Each row is a point. Any point is a mix of the corners, with weights that add up to 1. It lies inside the corners' shape when no weight is negative. Say inside or outside, and name the corners with a negative weight.
(in the rows, 128 means zero)

Corners:
(1): [ 58 143]
(2): [145  76]
(3): [167 211]
Points:
[122 212] -> outside (2)
[114 105] -> inside
[114 190] -> outside (2)
[143 109] -> inside
[163 118] -> outside (1)
[111  91] -> outside (3)
[157 200] -> inside

Corners:
(1): [148 121 142  92  78 128]
(2): [132 148 128 161 177 125]
(3): [ 94 157  49  21 160   7]
(4): [ 94 175 150  23 126 110]
(5): [151 119 124 127 160 166]
(6): [126 132 111 198 101 193]
(7): [122  57 127 209  78 181]
Points:
[131 107 115 158 108 146] -> outside (4)
[124 134 134 111 120 131] -> inside
[125 126 136 155 102 163] -> outside (3, 5)
[115 163 125  47 161  89] -> outside (6, 7)

Corners:
(1): [ 78 146  76 131 225 152 121  64 133 169  93  65]
(2): [130 136  78 119  83 190 142 126 123 171 130 144]
(3): [103 134 160 125 134 137  55 104 145  50 146 157]
(4): [ 46 177 107 138 158 140 142 155 129 174 102  85]
(5): [131 172  80 159  89 144 186 122 114 155 105 158]
(6): [187 118 249  94 159 146  91 100 154 103 131 176]
(7): [114 168 126  64 193 153  67 103 136 103 109 152]
(8): [114 151  94 136 151 166 178 163 102 125 117  91]
(9): [ 90 136  64  90  95 131 182 143 106 132 117 169]
(10): [102 167  63 134 115 147 173 166 181 143 138 103]
(11): [110 136  57 143 175 146 139 149 114 174 125 149]
(12): [172 139 178  81 202 104  36  71 124 116 145 120]
(13): [155  75 111 150 123 140 133 139 126 172  80 133]
Points:
[113 148 124  99 171 147  97 119 135 121 120 131] -> outside (5)
[111 129 141 126 156 132 103 122 135 106 128 127] -> outside (2, 5, 7)
[119 137 129 110 158 140  94 113 135 116 127 132] -> outside (5)
[120 154  81 132 159 148 137 122 106 172 103 112] -> outside (3, 6, 9, 10)
[127 144 117 118 140 142 117 128 134 128 127 136] -> outside (1)
[121 148 122 114 140 146 120 130 130 121 123 141] -> outside (1)
[112 153 121 108 166 131 122 118 136 148 110 130] -> outside (2, 3, 8)
[123 149 118 115 131 133 143 138 124 142 105 140] -> outside (1, 2, 3, 11)
[131 133 131 114 159 149 116 115 133 135 111 133] -> inside

Corners:
(1): [151 140  91 151  88 207 209 127  74 144 100  79 153 141 122 131 154 123
 187 128]
(2): [136 108 119 160 143 177 181 174  93 156  79  92 125 145 181 107 174 211
 225 103]
(3): [185 172 108 122 102 128 155 137   7  90  67  90 143 164 189  75 187 166
 164  77]
(4): [148 161 187  95 183  80 170 139 122 229 165 105 153  98  62 104 125 144
  97 158]
(5): [198 192 104 104 157 125 144 150 131 130 145 123 186 169 121 120 134 181
 130 124]
(6): [ 77 113 179 130 169 166  77 182 173 127 145 220  74  52 132 183  70  56
  53 121]
(7): [125 130  98 132 131 145 151 133 140 125 156  80  72 104 136 198 162 124
 186 118]
(8): [113  68  86 133 168 160 153 153  97  80  85  66 103 209 153 119 137 131
 210 138]
(9): [ 54 113 111 133 111 204  80 176 103 124 144 165  67 149  93 179  98  64
 197  72]
(10): [ 80  99 118 143 119 114 179 154 131 142 163 166 107 164 146 138 152  83
 197  82]
(11): [ 96  32 171 165 179  93 106 108 160 130 181 214  99  53  61 141  70 132
  74 138]
(12): [ 72 132 110 139  80 166 144 143 126  91 140  96 122 140 133 172 165 138
 130 106]
(13): [ 22  60 132 134 160  80  90 146 144 175 107 183 147  81 128 190 118  79
 158 105]
(14): [118 178 109  61 120 176  80 204  92 107 130 140 178 104 162  78 107 168
 126 161]
(15): [163 177 121  92 141 193 104  89  75 117 119 156 141 192 190 127 170 201
 131 161]
(16): [170 181 127 128 126 195 127 167 108  84 119 105 151 154 124  78 227 165
 187 142]
(17): [142 154 159 124  96  57 107 127 155 198 112 121 147 112 120 110  77 153
 139 188]
(18): [ 95 133 141 118 180 112 161  72 171 169 116 168 118  78 105 104  66 151
 115 126]
(19): [215 111 162  68 102 107 128 127 146 188  94 133 118 121 102  84 138 187
 112 106]
(20): [135 200  64 151 138 165  86 127  77 137 131 134 126 144 171  80 168 144
  99 161]
(21): [ 92  63 151 133 158 110 108 139 183 167 183 121 105  73 160 143  64  69
 147  78]
Points:
[124 121 136 121 142 131 124 141 127 141 129 139 119 123 131 125 128 143
 137 123] -> outside (1)
[109 114 152 120 140 155  98 156 131 147 133 151 124  98 119 126 109 129
 112 143] -> outside (3, 5, 7, 10, 18)
[116 125 127 122 139 134 125 142 127 138 138 137 125 124 129 133 128 123
 144 122] -> outside (2)
[127 140 121 121 140 150 114 139 112 130 132 142 131 127 140 118 134 146
 132 137] -> inside
[125 140 109 112 136 138 126 155  92 129 108 117 132 160 153 128 146 148
 155 129] -> outside (1, 11, 16, 18, 21)
[119 138 122 129 129 150 127 146 114 137 132 136 122 127 135 128 140 133
 150 117] -> outside (8)
[129 130 125 127 132 138 144 131 112 145 127 119 125 139 127 129 144 141
 158 123] -> outside (6, 14)
[116 126 126 127 141 141 139 131 127 139 129 139 124 118 124 124 120 136
 144 125] -> inside
[109 126 124 124 140 146 129 143 120 138 133 122 121 115 132 150 115 133
 154 125] -> outside (10, 16, 19, 20)

Corners:
(1): [202 231 129  84  30 157 104 102  89 121 128  85 148 158 148  82 147  93
 228  77]
(2): [164 180 130 113 162 104 121 110 186 111 220 115 124 108 103 141 159 186
 201 142]
(3): [116 123 155  81  87 110 166  98 185  90 182 168 105 155  56 157 148 129
 135 204]
(4): [149 104  31 125 178  74 120 111  97  85 140 179 166  29 157 102 249  66
 135 187]
(5): [156  65 123 171 194  97 111  63 126 206  72  92  84  67 100 132 199  72
 219  76]
(6): [125 101  31 128 130  73 171 170 181 139 108  72 195  87 116  93 165  75
 126 101]
(7): [192 134 191  69 102 157  65  87 124 145 148  37 128 183 129 140  79 101
 229 169]
(8): [117 118  67 155 181 169 164 110 101 180  95  99  59 154 144 116 101  28
 110  65]
(9): [119 156 155 149 135 172 142  94 192 122 190  80 142 167 118 122 100 124
 117 214]
(10): [166  63  68 150 158 179  80 208 108  43  92 143 176  92 114  98 194 135
  55 215]
(11): [153 217 129  54 151  98 191  78 144 125 154 115 115 145 141 121 212 102
 161  93]
(12): [120 149 137 130 121  87 150  68  48 150  68 141  50 119 155 179 131 161
 177 168]
(13): [191  82 107  83 191 155 119  76 133 183 197 115 124 120  81 116 153 127
 132 170]
(14): [140 187 100 168  47  99 176 222 186  64 169 125 127 135 185 152 163 213
  37 245]
(15): [ 77 153  86  60 103 170 210 152  33 119 117 176 111 109  63 138 200  40
 194 112]
(16): [110 130 109 141  52 174 124 117 186  94  90  45  77 172 145  84 118 154
 186 190]
(17): [147  81 156  79 133  90 158 107 106 184 143 180 164 173 160 180 143 164
 129  63]
(18): [ 89 202 178 114  92  65 172 118 144  82 208 164 145  47 148  91 141 151
 189 145]
(19): [103 210 162  65 117 100  82 133 113 180 156 161 120  91 137 158 146 104
 114 171]
(20): [ 61  81 134 169 207  89  88  95 141 188 196  67  90 149  94  90 114 117
 145 140]
(21): [145  81 157 169 148 170 133 191 111 180  88 169 148 172 146 101  69 195
 181 149]
Points:
[140 142 110 116 134 124 131 119 134 128 144 114 116 124 119 125 159 117
 146 166] -> outside (17, 18)
[135 147 164 109 112 128 126 111 137 130 159 121 115 141 117 133 133 150
 171 164] -> outside (4, 6, 8)
[148 153 130 101 108 122 149 139 107 125 118 142 131 128 135 138 150 124
 160 113] -> outside (4, 9, 13, 16, 20)
[132 169 120 119 111  97 173 122 142 109 156 129 120 131 125 141 168 139
 141 121] -> outside (4, 7, 13, 16, 19, 21)
[126 134 124 122 118 120 138 109 124 128 122 120 102 131 129 133 142 133
 156 162] -> inside
